Each row of a before or after table is a point. The points were changed in one or more steps. Then noise was added and the rows were shuffled. The steps act on how far a point lies along the listed directions, d1 being the first. Write out the steps. A step turns or swaps two directions, mirrors them in a line or flattens them onto one, adds a multiple of one to another, or multiplies one. Angles are multiples of 10 degrees, from the lower direction toward the higher: turns from -170 to 170, lines from 10 to 170 but not 90. Use the fewest steps. Two steps may share a direction if one is a turn and the other turns, adds or multiplies; they go together, in the order done. Otherwise the lowest direction goes first.
(in the rows, 128 means zero)

Directions:
(1): [153 147 182]
(2): [ 73 150 146]
(3): [114  73 153]
Before:
[[134 126 196]
 [115 186 156]
 [167 128 117]
 [184 136  74]
 [128 167 103]
 [ 91 124 171]
 [146 146  87]
 [133 111 185]
 [188  59  97]
 [141 103 107]]
After:
[[114 189 150]
 [168 127 124]
 [111 169  78]
 [186  63  88]
 [141 141 172]
 [159 119 162]
 [199 106 153]
 [ 78 148 105]
 [146  96 123]
 [113 151  75]]
Steps: mirror d1 and d3 in the line at 130 degrees

Directions:
(1): [151 112 177  78 185  96 135 145]
(2): [183 201 118 118 138 134  90 114]
(3): [146 131 144 145 152 158 186  61]
Before:
[[127 137 129  90 106  91  89 169]
 [109  95 140 151 137 136 203  95]
 [131 120 165 105 153 133 166  97]
 [133 136 127 114 129 123 135 137]
 [135 195  70 182  54 134  71 173]
 [ 96 173  91 138  61 117  77 160]
 [169 189 126 116 129 108  82 143]
 [202 180 124 133 133 119  95 136]
 [110 140  72 159  55 137  81 157]
 [132 117 148 137 153 133 160  75]
 [133 194  84 187  71 177 124  74]
 [154 211  84 183  80 171 129  54]
 [107 108 138 121 138 130 154 110]]
After (13 x 8):
[[159 159 133 128 152 131 125  82]
 [158 137 120 132 109  88  73 194]
 [144 216  72 168  56 138  68 119]
 [ 58 113 104 151  56 117 122 160]
 [124 133 125 117 107  88  80 190]
 [ 76 100  84 168  53 144 118 148]
 [ 80 120  79 190  46 122 100 196]
 [127 131 124 115 126 123 139 145]
 [127 137 137 117 140 140 148  98]
 [157 158 157 100 153 131 138  99]
 [ 95  87 136  99 110  91 129 166]
 [164 160 132 142 152 149 181  67]
 [124 197  77 175  55 159  84 110]]
Steps: turn d2 and d3 by -60 degrees

Directions:
(1): [131 194 111 206 124 116 150  94 127 115 166]
(2): [ 86 137 173  94 163 130  93  99 107  97 195]
(3): [164  94 173 152 124  51 137 148  98  87 128]
(4): [104 158 132 112  32 129 107 167 135  94 140]
Before:
[[106 105 137  61  73 140 108 173 125 121 121]
 [148  91 128 103 189 126 133 107 124 160 113]
 [111 106 173 128 134  97 114 118  98 103 142]
 [124 118  93 121 134 136 148 139 131 135 113]
 [136 201 124 206 139 117 161  95 120 117 171]
 [148 101 152 120  91  93 104 167 132 111 124]
 [131 114 163 114 133 117 118 136 105  95 132]
 [143 129 118 146 142 139 141 123 127 147 117]
 [125 146 127 138  91  97 128 144 136 108 130]
 [117 131 127 130 105 134 113 121 119 128 144]
 [144 113 144 149 115  83 150 140 120 101 143]
 [119 113 116 145 101 110 126 136 130 116 131]
 [121 145 119 147 116 125 112 121 120 129 161]
 [106 137 154 122 138 133 119 113 124 105 163]]
After (14 x 11):
[[137 109 113 137 143 106 154 138 118 118 121]
 [105 149 136 110 130 162 112 119 122 114 144]
 [132 133 136 124 153 137 141 124 125 139 129]
 [101 120 128 127  92 115 111 138 127 104 147]
 [153 108 136 146 167 119 142 118 115 141 119]
 [100 162 123 105   9 133 113 178 131  96 145]
 [ 81 140 135 112 137 160 106  97 123 135 146]
 [122 132 111 126  98 136 108 138 128 138 140]
 [166  94 117 142 250 121 156  73 122 178 115]
 [106 145 114 117 120 170 126 123 149 137 129]
 [104 148 156 108  77 121  80 148 134  94 176]
 [ 98 152 141 107  68 109 105 154 135  93 148]
 [ 99 128 149 105 131 125 120 121 124 103 178]
 [118 133 119 127  82 138 114 134 125 129 131]]
Steps: multiply d1 by 0; turn d2 and d3 by -90 degrees; multiply d4 by 2

Directions:
(1): [138  76 115 145 161 165 171 180 118  75 117  66 145  97 114 104 190 117]
(2): [117  93 173 103 162 136 122  81  34 142 168 151 100 111 102  78 139 139]
(3): [185 130 137  90 151 125 119 124  64 145  89 119 188 134 132 203 127  78]
(4): [103  81  79  44 122 134 171 142 131 149 139 150 142 135 135 165 135 206]
(5): [104 114 106 166  90 122 119 201  79 101 143 191 132  86  87 156  86 114]
(6): [176 106 143 140 109 176 116 146 112  83 117 179  82 216 160 138 154 140]
Before:
[[151  72 180  94 172 149 120  86   7 123 189 166  90 134 124  71 150 127]
 [168 192 166 163 116 116  92  90 176 146 109 100 120 181 166 118 118 100]
 [142 133 130 136 122 143 122 135 110 113 133 149 104 158 115 129 132 126]
 [130 135 119 107  91 117 125 142 127 139 114 142 127 134 149 151 111 121]
 [116 128 119 134 129 123 131 100 184 146 105 103 101 156 153 111 134 152]
 [131 111 131 128 119 123 134 144 103 129 117 122 128 137 141 133 147 142]
 [ 89 185 129 168  66 101  84 105 209 158 144 183  71 147 156 122  81 133]
 [ 91 160 123 130 110 112 106 100 148 142 138 161 137 136 131 130 111 161]
 [130 143 122 101 149 129 121 134 125 129 114  98 155 136 126 140 124 126]
 [ 95 105 142 155 133 135 130  98 109 126 147 132 102 122 112  86 121 124]
 [158 159 143 153 130 140 107 125 163 123  94  87 111 149 133 107 140  97]
 [144 104 151 118 140 159 135 110  93 110 141 137 112 162 145 122 158 136]]
After, 12 rows:
[[135 133 114 127 119 139 128 146 126 116 131 146 114 153 117 141 128 135]
 [137 149 138 105 153 130 110 117 113 132 118 103 147 138 126 129 122 118]
 [138 106 126  98 133 153 148 119 120 119 132 131 130 162 153 147 155 149]
 [157 157 126 136 127 138 119 130 186 127  86  79 123 156 145 123 141 109]
 [133 115 137 130 120 121 131 139  95 132 119 122 129 134 138 129 144 136]
 [126 140 145 127 100 117 109 124 101 138 129 149 110 123 137 122 107 105]
 [ 88 157 134 145 114 118 107  98 143 132 147 158 123 133 125 105 118 159]
 [131  62  66  21 125 141 178 155 125 138 156 161 147 154 163 178 140 205]
 [122 128 143 146 148 130 124  83 168 142 111  88  90 151 146  81 146 138]
 [ 90  93  93 126 114 135 159 135 158 124 128 127 126 135 129 133 123 158]
 [158 192 146 148 109 117 106  95 218 151 107  89 125 188 178 124 123 124]
 [ 77 173 135 191  75 110  91 112 211 140 154 168  55 133 145  86  97 136]]
Steps: turn d1 and d3 by 20 degrees; swap d2 and d4; multiply d5 by 1.3; multiply d6 by 0.7

Directions:
(1): [ 94 139 160 167 190  70 145 199 114 183 131 126 228 148 141 116 151 133
 117  98 126 134 154 128 136  84  85 125  74 149 111  98]
(2): [144 126 213  95 109 134 157  63  98 154 123 113 109 117 107  73 100  92
  87  79 173  87 168  96 117 105 146 111 128 205  92 114]
Before:
[[164 104 168  92 108 153 133  68 117 136 116 114  87 117 119 101 105 112
  115 107 140  96 153 113 132 144 146 130 139 172 125 132]
 [109 126 144 135 155 105 132 152 116 152 126 118 168 130 142 115 142 120
  132  97 135 127 129 128 140 121 109 120 105 145 124 126]
 [128 116 123 126  90 160 117  74 119 102 120 129  82 106 125 132 101 109
  131 136 143 114 120 120 123 138 151 148 159 136 116 130]
 [ 97 135 127 171 172  78 149 194 144 158 141 120 210 156 131 123 149 139
  118 116 125 144 145 145 156 100  96 114  89 121 122  89]
 [130 122  84 125 120 137 103 129 139 105 116 143 110 102 138 144 149 158
  135 158 108 136 110 124 132 152 126 133 153 111 149 130]
 [129 138 118 110 129 124 130 122 136 116 128 123 134 140 117 123 124 133
  132 138 128 130 124 139 145 139 128 140 107 124 129 134]
 [128 122 228 104 131 109 168  95  83 181 116 108 168 124 118  51 106  88
   94  55 178  78 195  97 113  86 137 113  97 204  93 102]
 [131 137 108 111 120 133 130 124 117 132 146 119 143 138 113 132 137 134
  129 141 115 127 125 131 137 143 141 139 133 141 134 119]
 [107 136 155 162 171  84 148 155 107 172 124 120 183 150 140 117 133 119
  115  90 145 115 143 131 126  97 109 114  95 155 119 101]
 [132 125  16 143  95 159  88 144 150  54 132 144  59 138 146 179 137 175
  156 204  88 148  65 143 126 171 144 150 168  38 168 172]
 [122 129 156 124 120 114 133 110 111 129 118 119 104 135 116 127 116 100
  112 117 143 112 136 115 132 113 128 109 125 154 114 122]]
After:
[[130 113 166 139 165  98 136 151 115 178 119 116 184 140 138 111 135 130
  119  97 120 117 161 127 143 112 100 134  89 163 127 108]
 [126 127  45 143 114 140 117 148 174  84 139 135 110 143 127 167 138 151
  149 175 102 160  95 159 156 160 138 125 151  58 158 128]
 [131 138 126 105 129 125 131 115 136 118 129 123 128 141 114 120 119 127
  130 133 130 125 129 135 146 138 131 139 108 132 124 135]
 [129 136 117 111 121 135 132 115 115 133 148 121 143 137 111 129 134 134
  125 138 116 123 129 124 136 140 142 140 130 149 128 119]
 [ 81 130 100 179 191  72 130 238 130 161 121 134 249 154 162 136 166 152
  161 122 103 154 138 152 136 105  84 140  71  84 143 113]
 [115 124  90 134 136 127 113 156 134 117 124 125 138 128 146 143 141 135
  156 134 116 144 100 140 145 150 118 130 130 103 145 144]
 [116 133  63 164 150 114 114 171 140 115 128 136 139 146 148 171 142 147
  158 150 110 147  95 158 132 139 121 129 126  79 157 131]
 [139 121 144 107 105 144 121  85 118 123 110 132  93  93 123 106 129 133
  108 124 135 109 134 106 124 139 137 122 148 162 128 123]
 [162 119 171  82  59 177 137  21  95 101 123 117  18 117 104  78  85 113
   82 118 174  72 136  82 106 132 177 122 171 179 103 147]
 [108 122 172 150 126 122 135 105 107 151 120 122 152 118 130 111 113 106
  113  99 152 112 150 112 125  98 123 141 118 169  95 106]
 [102 137 133 147 147  95 128 157 118 139 121 124 138 146 131 142 139 113
  128 125 126 131 129 127 140 110 108 113 107 133 124 118]]
Steps: turn d1 and d2 by -100 degrees

Directions:
(1): [121 180 211  98 115  95 195 158  91  77 125 109  52 155  26 154 178 115
  58 167 191 142  51 117 125  65 153 127 138  80 132 109  98  96 140 143
 159 110 121 150 107 137 160 140 129 128 147 101 153 134 121 129 126 121
  88  67 148 125 134 107 175 129 154 125]
(2): [167 129  51 123 164 134 131 184 140 130 159  67 119 168 135 117 129 119
 146 107 117 137  58 114 161 100 125 161  97 103 180  92 123 191 137 106
  86 153 126 173 133 109 127  11  96 128 186 173 129 130 197 130 147 111
  96 113 119  81  59 149 138  81 161 173]
(3): [ 44 177 146 137 155 108 147 137 219 177 130 207 169 188 127 122 139  48
  99 106 150 153 121 105 139 161 121 126 196 151 117 151 127 110 126  71
 124 139 178  79 122 124 153 117 103 132  84 135 126  41 155  91 109 147
  62 122 132 100  77 131 155 111 120 156]
(4): [ 82 139 157  88 131 118 131 118 118 172 119  76  65  83 140 125 156 132
 118 106 180 127 145 116 158 165 156 107 118 145 132 105 155 140 242  17
 136 140 132 157 185 116  60 157 186  92 158 118 153 118 109 140 123 117
 110 203  72 112 115 190 145 121 149 105]
(5): [116 149 155 149  54 135  82  53 161 112 164 122 138 100  94  86 163 131
 110  63  93  67  99 117 172 137  89 180 110 146 180 143 149 117 106 159
 182 128 129 126 142 201  89  59 194 130  81  66 188 114 131 140  94 101
 133  83 142  98 131 165 116  95 151 137]
Before (11 x 64):
[[124 119 111 119 144 131 111 168 124 151 126 110 127 139 136 126 117 128
  137 136 137 140 139 122 134 140 148 117 100 121 128 121 128 151 142 106
  113 143 148 133 128 110 129 101 121 119 133 155 132 116 140 130 149 122
  111 144 123 125 121 163 129 142 145 132]
 [128 111 120 100 163 136 126 132 112 138 130  96  78  96 151 127 123 156
  133 128 112 131 121 138 128 126 144 116 102 133 124 113 131 169 156 106
  116 127 106 155 142 102 110 126 142 120 170 119 113 154 125 138 118 102
  135 161 106 140 138 146 114 133 142 103]
 [147 122 101 139 162 133 131 137 132 137 121 134 125 140 154 119 121 120
  147 126 148 125 139 123 128 156 148  99 128 130 115 122 132 123 141  95
  116 143 139 147 138 121 120 131 112 137 140 126 121 129 131 136 131 138
  121 143 105 129 111 144 119 142 118 142]
 [ 95 145 125 140 142 129 129 135 165 176 144 125 125 132 130  99 132 104
  123 115 138 121 127 109 143 161 124 135 143 173 139 121 127 133 164  46
  107 140 144 124 151 136  94 104 136 115 138 138 143  77 129 128 117 122
   98 140 114 104  93 157 146 104 136 140]
 [103  95 105 101 153 149 112 136 136 162 123 147 152 113 183 130 115 130
  154 127 141 146 199 132 133 177 133  91 135 152  94 129 154 147 146  82
  107 131 141 122 134  94 104 171 132 119 119 140 125 128 114 120 150 142
  157 189  95 147 121 161 130 153 123 114]
 [ 60 179 142 112 190 115 160 180 185 178 114 127  92 159 142 155 163  73
  115 108 187 170 113  85 148 136 146 113 152 117 123 114 130 167 189  16
  107 152 180 118 150  92 117 116 111 125 158 170 115  88 158 114 133 142
   70 174  80  96  70 159 171 116 150 156]
 [ 84 135  96 122 174 121 120 157 160 205 124 117 125 121 174 112 114  92
  131  92 143 145 123 106 177 178 143 120 121 153 161 102 125 168 214   9
  100 157 145 139 171 103  58 100 133 109 165 171 128  95 155 103 128 118
   79 190  81  91  76 198 148  86 146 144]
 [ 73 152 192 148  69 128  99  68 182 121 137 152 142 116 109  80 147 116
   95  64 107  83 135 132 161 168 111 160 145 162 154 167 129  80 117 132
  165 115 139 105 139 190 104 126 192 133  68  77 166  79  98 129  96 119
  115 100 142 118 151 163 124 129 131 121]
 [ 64 165  86 107 204 122 120 182 188 215 117 159 156 171 172 134 111  78
  134 115 166 151 142 128 158 179 144 103 168 155 123 121 132 141 168  23
   74 158 153  95 152  74 130 120  77 110 121 174 114  52 155 112 135 163
   77 173  97  86  37 151 153 114 129 145]
 [ 97 145 125 163  62 147  69  58 220 141 161 186 182 122 122  72 135 104
  122  71  60 111 119 112 173 147  79 169 150 150 166 154 164 120  89 152
  163 126 132  83 119 205 142  76 168 129  62  65 174  85 152 130 111 114
  129  79 160  98 122 146 110  98 126 169]
 [ 41 187 181 143  68 111 107  55 212 151 159 166 134 135  80  83 176  95
   72  53 127  93 112  98 174 153 101 165 164 168 178 135 141  81 109 126
  185 131 150  86 135 196 107  70 186 139  36  76 199  55 135 128  73 132
   78  77 138  84 102 156 145  86 145 154]]
After, 11 rows:
[[ 70 169  80 112 208 119 119 183 189 215 118 155 155 176 175 133 113  78
  135 114 161 154 138 126 159 174 140 107 165 149 127 120 131 149 169  20
   72 164 153  96 153  74 132 107  72 107 128 176 115  54 161 111 136 164
   77 175  98  81  29 153 154 114 129 151]
 [ 61 176 146 112 190 112 158 176 184 178 112 130  93 156 143 156 165  73
  117 107 187 169 115  84 145 137 146 110 152 118 120 112 130 165 191  18
  108 152 180 114 151  92 118 119 112 123 159 168 116  85 154 114 132 144
   68 178  78  99  74 161 169 119 148 156]
 [ 39 185 182 142  66 110 104  53 213 144 155 169 135 130  80  83 174  98
   70  51 123  94 117  98 172 156 101 162 168 165 175 133 144  82 108 127
  188 129 153  85 133 196 108  77 187 140  29  72 202  53 132 129  72 131
   81  74 139  88 105 155 143  87 142 155]
 [129 111 116 102 162 136 127 133 112 139 134  93  77  95 149 125 124 153
  134 127 111 132 120 137 127 127 143 114 101 131 126 114 126 173 157 105
  114 125 103 153 145 101 107 121 141 117 170 118 111 153 126 138 120 104
  133 164 104 139 134 148 114 131 146 105]
 [ 95 142 120 139 142 132 130 137 165 181 146 126 124 133 122  99 134 101
  122 115 139 121 124 111 148 160 126 134 140 171 140 115 125 136 162  44
  108 142 143 125 151 135  94 100 137 117 139 141 145  77 132 130 118 118
   98 140 114  99  95 154 144 104 133 144]
 [125 117 110 116 148 131 111 169 123 150 126 108 130 136 136 125 115 127
  139 140 136 142 140 122 141 140 148 118 101 121 126 121 128 155 142 107
  114 144 149 137 130 108 127 100 119 119 136 156 131 119 143 133 149 122
  112 145 124 121 114 162 129 137 144 132]
 [105  91  94 103 156 151 112 142 138 159 129 137 149 119 182 127 113 127
  157 126 139 146 192 130 136 172 134  96 132 144 102 125 155 154 147  80
  102 136 138 127 134  94 104 158 130 122 126 145 125 129 124 123 153 139
  155 187  95 141 112 161 134 148 129 119]
 [ 99 146 120 163  69 148  69  60 223 143 166 182 187 123 122  69 141 105
  122  71  58 116 116 110 174 143  76 170 147 149 172 153 165 123  91 148
  161 130 130  85 119 205 141  65 165 127  67  69 171  86 153 128 113 114
  129  77 156  93 117 145 111  94 131 170]
 [149 121  99 137 159 131 130 137 132 135 122 134 124 141 157 118 123 122
  148 123 149 130 133 127 128 158 150 102 128 131 113 124 133 130 142  94
  117 140 143 149 140 120 122 122 111 138 146 125 119 133 138 135 134 140
  117 143 107 128 106 144 121 138 119 145]
 [ 72 154 191 147  74 130 100  70 179 124 138 150 143 115 109  78 144 115
   93  64 111  81 132 130 161 169 109 161 145 162 156 166 133  79 117 133
  164 113 141 103 142 190 103 128 191 130  68  77 163  78  97 127  97 118
  115 100 137 118 152 164 128 128 132 122]
 [ 86 134  88 121 182 123 121 162 162 208 126 114 127 125 175 110 115  92
  130  90 140 148 118 102 178 172 140 120 118 147 164  98 128 175 216   8
   97 160 143 143 171  99  57  90 130 109 172 175 128  94 160 102 130 115
   71 188  85  86  65 199 149  83 148 149]]
Steps: add -0.3 times d1 to d2
